Every row gives one point. A path goes straight from each point to the next, and from the last back to the first. The post is the endless flat space through its rows: a point in 2 columns, a line in 3, a plane in 4, and so on, so that a path can go around it. How many times does the path go around the post? Going back the other way cancels.

Post:
array([[-20,   2, -27],
       [-12,  -2,  31]])
Path, 22 rows:
array([[-17, -18, -15],
       [-43, -20,  23],
       [-54,  20,  14],
       [-20,  18, -18],
       [ -6,   8, -18],
       [  2,  -7,   0],
       [ -8, -12,   9],
       [-45, -22, -12],
       [-26,  -4,  37],
       [-19,  10,  23],
       [-17,  26,   4],
       [-54,  15,   3],
       [-50, -10,  -4],
       [-29, -24, -11],
       [ 16, -19,  -2],
       [ 21,  12, -44],
       [ -9,  11,  19],
       [-30,  26,  -3],
       [-60,   5,  -2],
       [-42, -29,  12],
       [  1, -28,  -1],
       [  0, -15, -32]])
Times around: 0

Post, 8 rows:
array([[-25,  36, -24,  39,   4,  -5,  28,  24, -17],
       [ 24,   1,  -4,  -6,  -7, -13,  -8,   9,   5],
       [  8,   8,  16, -14,  -6,   1,  57,  12, -17],
       [  2,   1,  10, -19,  47, -26,  31,  40, -12],
       [  0,  11,   0,   7,  22, -42,  45,  15,   6],
       [ -1,  -3,  22,   4,   6, -43, -28,   2, -23],
       [ 12,   6,  54,  34,  -7,   4, -60,  -9,   6],
       [ 49,  22, -29, -31,  23, -16,  57, -33, -13]])
Path:
array([[-10,  43,   2, -12,  11, -23, -10, -11, -35],
       [ -4,   7,  12,  -9,  -1, -10,  35, -19,  38],
       [ 15, -11,   5,  22,  25,  -4, -25, -34, -36],
       [ -2,  -8,   9,   3,  48,  22,   2,  19,  11],
       [ -2,  12,  18, -10,   5,  -2,  37, -17,  15],
       [  1,  28,   4,  17,  -4, -30,  21,  -5, -10],
       [ 32,   4,  26,  -2,  -7, -12,  21,  16, -13],
       [ 44,  21,  20,  -8,  38, -22,  59,  -1, -49],
       [ 28,  35,  12,  -1,  34, -21,  34,  19,  -9],
       [ -5,  -3,  19, -28,  -6, -40,  26,   2, -27],
       [-17,  -3,  16,   0,  41, -38,  41, -10,   1],
       [  5,   1,  17,  30,  49, -13,  13,  -1,   1],
       [ 50,  16,  12,  15,  16, -30,  33,  -8, -22],
       [ 38,  24,  -6,   4, -22,  -8,  19,  30,  -1]])
Times around: 1

Post:
array([[ 10,   8,  24, -12, -19,  25,   1, -29,   1, -20, -32,  -3, -16,
          9, -14,   5, -23,  23],
       [  4,  20,  10,  13, -31,   3, -16,  -5,   9,  35, -21, -11,  -6,
        -18,  10,  36,   7,   5],
       [  6, -12,   6, -13,  54, -23,  11,  19,  21,  -8,  22,   3, -27,
        -19, -29, -55,  24,  -6],
       [ 13,   8, -21, -15, -49,  10, -30,  -4, -22,  26,  -9,   2,   0,
         18,  15,  -3, -21,   9],
       [  7,  -6,  10,  26, -36,  -4,  -4, -19,  12,  -4,   4,  12,   0,
          4,   9, -16,  11,  17],
       [-20,  13, -24, -12,  13, -23,  -2,  -2,  19, -25,  34,  13, -20,
          5, -36,  -6,  26, -14],
       [  7, -27, -22,   0,  50, -60,  25,   0,  25, -11,  16,  14,   6,
         -5, -29, -13,  -5,  -3],
       [ 18,  12,  12, -11,  -2, -16, -15, -13,  17,  18,   3,  -7,  -7,
         39,  27,  12,  22,  34],
       [-13, -23,   7, -17,  57, -55, -22,   5,   5, -28,  34,  39,  -7,
        -26,   2,  -4,  24, -31],
       [  7, -11,  -2, -25,  -2,  22,  52, -13, -20, -27, -37,   2,  13,
        -12,  -7, -17,  33,  16],
       [ -1,  -1,  24,  -6, -31,  24, -12, -17,  23,  18, -10,  -3,  21,
         29,   7,   6,   1, -22],
       [ 24, -22,  24, -25, -11,  -6,  55, -30, -34, -22,  -2, -34, -23,
        -21, -14,  -8,  11,  -8],
       [-10,  -8,  -7,  -8,  56, -47, -21,  21,  18, -43,  46, -24,  18,
        -36, -11, -26,  21,  -8],
       [ -4,   5,  -8,   6,  51, -19, -20, -40,   8,  15,  36,   0,   4,
        -23,   1, -22,  18,  -5],
       [  6,   8,  14, -43, -40, -12,  -5, -23,  19,  24,  -4,   8,  13,
         -9, -14,  -8,   6,  32],
       [ 13,  -3,  25,  -3, -22,  -7, -19, -20, -27,  13, -23,  -4,  15,
         20, -32,  -3,  20,  16],
       [ 23, -20,  29, -15,   7,  31,  43,   2, -39, -13,  31,   4,   7,
        -25, -29,  13,   3,  21]])
Path, 13 rows:
array([[  9,  14,  -9, -16,  27, -22,   8, -45,   1,  16,  43, -21, -24,
        -12,  27, -10,  -7,  -6],
       [-20, -11,  -2,  -1, -11, -37, -11, -26, -15, -22,   3,  29,  12,
         -9,   3,  31,  -1,   9],
       [-10, -27, -10, -11, -12, -29,  -1,  -3,  30,   4, -14,   4,  13,
         -6, -45, -16,   8, -21],
       [ 30, -16,   6, -26, -14, -22,   8, -39,  12, -20,   7,  23, -19,
         -4,   7, -16,   4,  17],
       [  9,   1,  15, -29,  33, -19,   9, -33, -18, -27,  14,   3,  24,
        -14,  -5,  -7,  10, -46],
       [ 11,  13,   3, -22,  11, -29,   4,   4, -18, -32,  24,  15, -17,
         -5, -26,   5,   9,  13],
       [ 45,  -6,  12,   1,  13, -34,  12, -44,  -8,  -9,  -5,  -7, -12,
         -6,   0,   6,  -5,  -5],
       [ -3,  -3, -17,  -9,  -7, -13, -14,  -3,  -9, -35,  16,  -8, -12,
        -15,  -4, -11,  24,   3],
       [-26,  -7,  -2,  12,  39,  -8,  -5, -27,   8,   6,  -7,  18,   2,
        -15,  10,   6,  27,  25],
       [-21,  -3,  14, -16,  -5, -21,  -2,   0, -38,  -6, -17,  19, -32,
         17,  16,  34,  -3, -49],
       [  5,   8,  13, -20,  -5, -32,  15, -22,   1, -21,   0,  17,   0,
        -25, -10,   1,  22,  12],
       [ 27,   3,  12, -42,  31,   0,  12,  16,  13, -10,  10,  -8, -26,
         25, -58, -23,  12,   3],
       [ 13,  25,  11,  -1,  15, -25, -16,  -8,  -4,   6, -24,  -7, -35,
        -12,  15,  12,  28,  -4]])
Times around: 0
